Rows are points. Two turns around zero, p and q, are shown by what they do to some points. Write where each new point lands after one turn and then the other. Backwards means that the second turn is done in reverse. Each puzzle has new turns, and all numbers are rounded.

Turn p:
[ 24 -47] -> [-53   3]
[-17   6] -> [14 12]
[-7 41] -> [ 39 -15]
Turn q:
[41 -3] -> [ 39 -14]
[-36 -46] -> [-47 -35]
[21 14] -> [24  8]
[-28  38] -> [-17  44]
[ 2 -3] -> [ 1 -3]
Where do these land?
q, then p: [-29   2] -> [22 19]
p, then q: [ -2 -13] -> [-8 11]
p, then q: [54 35] -> [-14 -63]
q, then p: [13  9] -> [ -3 -16]
q, then p: [-37 -33] -> [ 3 49]

Turn p:
[ 12  42 -81  19] -> [-37  34 -66  44]
[-2  2 -9 -1] -> [-6  3 -7  0]
[  0 -16  48  15] -> [ 20 -22  43   2]
[ -5  35  33 -15] -> [17 37 30 -4]
[-30 -52   2  -4] -> [-22 -44   9 -34]
[ 26 -11   8 -14] -> [29 -8 -9 -8]
Turn q:
[-17 -22 -17 -22] -> [ -1  25   4 -30]
[ 24  47  -3 -52] -> [-36  -5  63  14]
[-15  28 -27  19] -> [-25  21 -18  26]
[-27 -21  25  43] -> [ 13 -20 -55  -9]
[ 35 -32  22  12] -> [ 49 -21   5  -1]
Where do these land?
p, then q: [ 22 -17  10 -14] -> [22  6 23  1]
p, then q: [ 57  25  29 -26] -> [ 23 -10  42  55]
q, then p: [-62  -5 -24   5] -> [-40  44 -24 -18]
q, then p: [-20  -7  32  35] -> [-16 -25 -42  -8]
q, then p: [  3   4 -46   0] -> [-4 34 13 28]

Turn p:
[-15  12 -22   7  -8  21 -10  32] -> [ 11  20   0   9  21 -15 -23  27]
[-29  18 -48 -49 -14 -45  10 -42] -> [ 29 -31 -28 -21  16 -64  41 -29]
[-51  32  35  21  28 -24  22 -42] -> [-44   2  17  20 -43 -43  50  -4]
[ 23 -36   1 -40  16  25 -31 -15] -> [ 22   7  31 -33  27  35   5 -31]
[ -4  29  33  40  11 -44 -10  12] -> [-39 -35  17  29 -35 -17 -18  12]
[23 48 -2 -4  5 18 35 -1] -> [ 20 -10  -9   8 -14  10  33  50]
[ 33 -15  -2   0  23 -14  29  49] -> [-25 -27 -22  13  32  41  -8  22]
[ -2 -37 -26  31 -21  24 -19 -34] -> [ 31  40  -6  19 -11   6 -17 -46]
[ 21 -51  30  -6 -40  38 -26  39] -> [ -4  35   0 -44   5  48 -61  -2]
Turn q:
[ -5  13  30  10   3 -15  -6 -54] -> [ -2  32  16 -35   5   9  38  19]
[ 27 -32  19   4   8  82  16  12] -> [ 77   0 -13  33 -36  24 -16   8]
[ 20 -15 -28 -41 -39 -39 -45  51] -> [-29 -28 -39  33  33 -72 -15   6]
[-27 -14  19   9  28  54  -5   8] -> [ 34 -11  34  19 -23  29 -17  27]
[-18   4 -36  16 -29 -48   0 -20] -> [-37  14  19 -26  13 -37   4 -35]
[ 14   3  28  12 -12  32   2  49] -> [ 21 -16  -9  59  -5  16  12  -4]
[ 29  19  -7  12  14  34 -24  15] -> [ 26  13  -9  29  31  21 -20   5]
[ -9  -1 -11   7  24 -70  20 -31] -> [-35 -15   5 -69  15  -1  18 -19]
[-31  23 -16 -30   3 -30  41 -31] -> [-55  13  -5 -43 -32   9  -6  -6]
Where do these land?
q, then p backwards: [ 38  37 -28  43 -38  71  11  26] -> [  8 -52 -54  71   3  33 -17 -26]
p, then q backwards: [ -9 -25  -4 -13 -16  24  18 -46] -> [ 30   3   8  20 -23  -1  33 -35]
p, then q backwards: [ -6 -15  21 -12   1  22 -26  15] -> [-19  14 -21  12  17   1  -7 -27]
p, then q: [  5 -16  40  -7  51   6  -9  21] -> [  7 -13  33  15 -37  30   9  34]
p, then q backwards: [  9 -17  18 -35   5  -7 -17 -18] -> [ -8 -10  -6  28  19 -25  21 -15]
p, then q: [ 21 -32 -27 -14 -30 -25  25 -33] -> [ 17  34 -20 -40  -6 -21 -38 -18]
q, then p backwards: [ 11  20  32  49  -4   9 -20  26] -> [ 17  -5 -34   5  57  15   2 -13]
p, then q: [ 28  14   2 -30  37 -25  -8 -37] -> [ 38 -14 -16 -26 -46  -2  24  -4]
p, then q: [-76  11  21   3 -22 -58  28  49] -> [-77 -47  50 -22  10 -42 -20  -1]
q, then p: [-22  23 -74  17  17 -17  -1  -3] -> [ -4   5  70 -21  -6 -31  15 -29]
